Every row gives one point. The window is the flat piece filled in between its corners: a triangle in 3 columns, a solid with four corners in 4, and so on. A path goes straight from each point to the next, and from the last back to the first. List the points from which the path goes on through the window.

Window:
[[-0.31  0.17 -0.34  0.35]
 [-0.07  0.23  0.45  0.12]
 [ 0.07 -0.44  0.62  0.08]
 [ 0.10  0.09 -0.49  0.32]]
Path:
(1): [-0.02 -0.34  0.49 -0.21]
(2): [-0.04 -0.03 -0.51  0.02]
(3): [ 0.12 -0.10 -0.41  0.69]
(4): [ 0.05 -0.10 -0.18  0.49]
(5): [-0.08 -0.06 -0.30 -0.24]
(6): [ 0.07  0.04 -0.36 -0.03]
(7): [ 0.19  0.05 -0.26  0.43]
(8): [ 0.16 -0.38  0.53  0.61]
Through the window after points: 8

Window, 6 rows:
[[ 0.61  0.36  0.33  0.11  0.34 -0.08]
 [-0.52  0.57  0.23  0.47 -0.43 -0.27]
 [-1.03  0.05 -0.38  0.16  0.56 -0.20]
 [-0.01  0.11  0.13  0.29 -0.38 -0.12]
 [ 0.14  0.38  0.59 -0.29  0.01 -0.10]
 [ 0.29  0.56  0.02 -0.01 -0.23 -0.10]]
Path:
(1): [ 0.34  0.24  0.21  0.11  0.04 -0.34]
(2): [0.24 0.36 0.26 0.19 0.12 0.16]
(3): [-0.07  0.46  0.41  0.16 -0.11  0.25]
(4): [-0.04  0.28  0.24 -0.09 -0.21 -0.63]
(5): [ 0.14  0.29  0.16  0.07  0.06 -0.30]
(6): [0.07 0.37 0.21 0.08 0.06 0.14]
(7): [-0.14  0.25 -0.03  0.06  0.38  0.28]
(8): [-0.05  0.10 -0.06 -0.06  0.40 -0.39]
(9): [-0.05  0.22  0.08  0.23 -0.25 -0.34]
(10): [-0.16  0.24  0.16  0.23 -0.22  0.29]
(11): [-0.79  0.43  0.02  0.33 -0.32  0.43]
(12): [-0.62  0.30 -0.03  0.25 -0.42 -0.46]
Through the window after points: 1, 3, 5, 9
